Each point is reached from the start by the listed moves, each made once or not at all, plus a little noise. Is the number of moves made odd or even? Then give how often each move was made.
In the rows, 128 means zero.

Moves:
(1): [167 119 124 106 113]
(2): [130 185  86 130 132]
Start: [134 143  96 158 150]
Points:
[176 191  47 140 139] => even (1, 1)
[138 203  54 161 155] => odd (0, 1)

Moves:
(1): [157 117 120 159 134 102 139 132 131 122]
(2): [147 174 123 142 139 128 132 117 104 127]
(3): [152 116 210 173 138 151 115 122 114 121]
(4): [112 124  92 186 103 156  91 160 139 134]
(5): [118 118 117 131 171 122 124 150 106 132]
(6): [157 117 130 106 124 164  99 144 134 109]
(7): [117 130 139 118 130 170 192 121 106 112]
(8): [125 133 135 125 122 116 146 173 114 129]
(9): [121 131 132 119 153 137 136 142 158 125]
Start: [121 132 118 115 144 126 115 135 138 128]
Points:
[155 144 150 249 209 130 103 233 105 121] => odd (1, 1, 1, 1, 1, 0, 0, 1, 1)
[112 128 107 127 131 227 148 233 146  91] => odd (0, 0, 0, 1, 0, 1, 1, 1, 1)
[104 116 202 144 223 199 176 155 107 108] => even (0, 0, 1, 0, 1, 0, 1, 0, 1)
[111 112  83 150 158 220 111 198 121  94] => even (0, 0, 0, 1, 1, 1, 1, 0, 0)
[181 149 197 159 197 165  89 200  69 111] => odd (0, 1, 1, 0, 1, 1, 0, 1, 0)
[175 106 174 219 153 181  71 237 159 100] => even (1, 0, 1, 1, 0, 1, 0, 1, 1)
[144 125 128  84 166 172  97 165 165 106] => even (0, 0, 0, 0, 0, 1, 0, 0, 1)

Moves:
(1): [167 132 131 145 111 130 120 134 132 106 122 136 122 134 132 137 130 139
 127 139]
(2): [137 148 130 114 138 123 131 128 133 129 121 154 135 125 118 140 126 110
 131 140]
(3): [103 127 170 120 105 109 143 133 127 109 109 152 120 117 114 130 125 134
 120 139]
(4): [131 146 172 151 162 137 150 151 130 134 116 153 135 115 136 132 114 126
 122  97]
(5): [126 101 160  92 164 122 136 123 115 129 146 114 140 152 134 158 120 154
 106 140]
(6): [128 113 138 114 118 144 149 138 108 101 142 126 149 124 137 132 138 125
 127 125]
(7): [130 128 125 137 136 101 152 149 119 129 120 124 120 139 119 129 139 130
 138 129]
(8): [125 119 115 132 118 126 119 154 146 125 137 112 152 118 106 131 118 126
 128 123]
(9): [123 122 104 136 123 140 148 127 160 119 111 126 127 123 154 135 110 143
 118 146]
(10): [128 123 144 112 128 130 131 145 127 156 123 119 126 134 133 137 138 126
 129 149]
(11): [131 136 134 136 129 110 143 120 151 118 172 130 137 136 133 113 131 129
 151 138]
(12): [139 102 126 118 121 121 123 141 131 146 131 161 130 130 137 116 116 130
 126 118]
(13): [145 134 125 130 123 113 125 113 133 132 122 109 158 119 129 123 132 127
 125 133]
(14): [117 152 128 130 126 134 126 130 113 133 128 135 144 170 128 122 118 144
 121 145]
(15): [115 133 119 116 116 112 110 130 124 119 128 114 127 126 153 146 120 127
 147 126]
(16): [132 132 116 132 105 118 141 112 127 147 158 122 133 136 129 153 129 109
 123 113]
(17): [102 112 128 122 150 129 117 101 133 134 131 136 151 135 135 171 175 151
 128 130]
(18): [133 147 114 130 119 131 138 132 121 132 140 139 118 112 121 129 122 151
 131 120]
Start: [131 123 119 119 146  99 127 114 158 136 134 129 129 117 106 141 122 124
 108 136]
Points:
[115  68 157  84 119  37 159  89 203 114 193 172 161 157 174 249 125 188
 101 176] => odd (1, 0, 1, 0, 1, 0, 0, 0, 1, 0, 1, 1, 0, 0, 1, 1, 1, 0)
[107 166 184 106 143  60 213 170 137 160 144 174 235 119  76 236 165 145
  97 141] => even (0, 1, 1, 1, 0, 1, 1, 1, 0, 1, 0, 0, 1, 1, 0, 1, 1, 1)
[163 168 151 123 161  76 240 177 171 156 153 193 202 131 145 142 100 155
 120 167] => odd (0, 1, 0, 1, 0, 1, 1, 0, 1, 1, 1, 1, 1, 1, 0, 0, 0, 1)
[127 107  89  95 102 129 165 185 166 150 152 150 180 133 127 144  83 173
  97 165] => odd (0, 0, 0, 0, 0, 1, 0, 1, 1, 1, 0, 1, 0, 1, 0, 0, 0, 1)

Moves:
(1): [145 110 136 120 133 131 140 115 124 137 140 128 132 132 112 116 118 130
 133 108 124 133 121 133 133]
(2): [132 140 130 141 139 129 110 123 131 131 132 114 130 123 133 123 142 126
 145 113 131 127 125 124 131]
(3): [135 140 143 121 114 114 131 127 124 120 129 128 127 156 120 151 126 128
 112 123 120 125 138 137 128]
(4): [139 113 138 163 137 142 126 130 128 152 144 140 128 130 141 130 140 125
 103 111 109 142 137 116 114]
(5): [146 113 141 135 135 135 120 120 122 136 140 113 125 117 124 143 129 128
 143 146 126 125  97 140 108]
(6): [129 128 144 136 120 167 119 138 134 111 120 123 119 134 103 140 104 117
 125 154 121 115 123 114 139]
(7): [111 136 131 132 143 146 150 124  95 116 138 117 138 146 150 136 133 148
 142 147 134 140 133 142 132]
(8): [154 132 110 105  98 145 137 149 108 120 141 126 150 145 121 132 142 118
 128 119 119 131 136 125 113]
(9): [137 134 112 122 114 129 149 144 134 145  94 114 134 140 138 130 155 130
 131 146 104 151 161 147 127]
(10): [128 142 129 121 111 127 128 123 108 163 133 116 150 138 130 131 114 126
 125 115 102 128 133 136 121]
(11): [116 132 126 130 131 150 122 109 148 138 148 117 121 140 115 130 143 130
 128 145 113 146 135 133 124]
(12): [137 130 158 115 134 122 153 134 138 128 125 163 131 117 118 124 140 147
 140 132 113 109 112 118 129]
(13): [125 138 122 130 132 130 118 123 126 138 113 151 155 136 120 160 133 150
 145 133 142 143 133 126 128]
(14): [121 127 115 116 146 127 141 118 140 134 115 117 128 140 125 133 149 115
 131 125 120 115 133 135 104]
(15): [154 111 128 131 101 120 136 106 140 141 120 135 119 151 166  80 158  98
 112 146 119 124 129 117 105]
(16): [133 137 113 144 110 123 139  98 113  96 139 117 111 121 139 132 119 130
 139 107 141 152 122 133 126]
(17): [113 126 136 119 129 145 127 116 113 143 113 127 113 124 133 141 152 129
 123 123 128 141 131 121 131]
(18): [123 126 120 157 121 123 112 131 112 104 120 136 102 131 119 105 139 144
 114 115 122 120 111 134 134]
(19): [126 115 131 125 125 109 132 125 137 131 123 123 123 127 131 128 141 136
 154 126 113 120 142 118 126]
(20): [134 137 121 127 130 123 123 130 111 123 127 133 131 123 111 119 129  98
 128 173 115 141 137  98 131]
(21): [118 137 130 147 114 128 142 135 116 137 138 127 118 146 128 131 125 121
 120 131 150 133 129 122 127]
(22): [134 121 125 118 154 122 137 150 118 134 136 137 113 135 133  97 116 110
 160 128 135 145 131 129  81]
(23): [150 144 115 118 139 132 134 137 117 130 143 141 124 124 139 129 119 144
 118 134 145 123 139 120 129]
(24): [123 125 122 134 109 132 121 103 116 109 124 135 143 116 113 132 128 113
 146 139 124 121 143 172 122]
Start: [114 125 121 143 101 132 120 113 136 116 148 117 134 106 128 129 109 116
 149 123 127 121 106 138 145]
Points:
[194 158  90  83  84 178 156  78  88 208 135 138 182 156 128 112 236  59
 233 220  42 170 161 160   7] => odd (0, 1, 0, 0, 1, 0, 0, 1, 1, 1, 1, 1, 1, 1, 1, 0, 1, 0, 0, 1, 0, 1, 1, 1)
[126 147 111 185  16 121 140  29  46  68 156 106 129 167 170  96 132 105
 146 122  92 135 118 217 115] => odd (0, 0, 1, 0, 0, 0, 1, 0, 0, 1, 0, 0, 0, 0, 1, 1, 0, 1, 0, 0, 0, 0, 0, 1)
[174 112 154 177  69 191 143  80  86 126 139  91  98 131  99 178 127  80
 133 163  63 194 122 127 127] => odd (1, 0, 1, 1, 1, 1, 0, 0, 1, 0, 0, 0, 0, 0, 0, 1, 1, 0, 0, 1, 0, 0, 0, 0)
[131 132 141 191  23 201 136  71 120 153 124 115 109 185 114 132 187  26
  95 237  51 178 189 135 110] => even (0, 0, 1, 1, 0, 1, 0, 0, 1, 0, 1, 0, 0, 0, 1, 0, 1, 0, 0, 1, 1, 0, 0, 1)
[212 149 120 176  82 111 162  73  98 178 167 160 118 181 147  64 193 117
 189 128  28 198 159 113  63] => even (1, 1, 1, 1, 0, 0, 0, 0, 1, 1, 1, 1, 1, 0, 1, 1, 0, 1, 1, 1, 0, 1, 1, 0)
[154 158 118 178  58 143 154  88  90 121 171 173  86 166 119  70 124 100
 195 197  96 154 115  74  82] => odd (0, 0, 0, 0, 0, 1, 0, 0, 0, 1, 1, 1, 1, 0, 1, 1, 0, 1, 1, 1, 1, 1, 1, 0)
[135 151 142 151  91 167 193 126  66  84 162 145  95 182  69 101 132 118
 210 231  68 149 168 167 115] => even (1, 0, 1, 0, 0, 1, 1, 0, 1, 0, 1, 1, 0, 0, 0, 0, 0, 1, 1, 1, 1, 1, 1, 1)
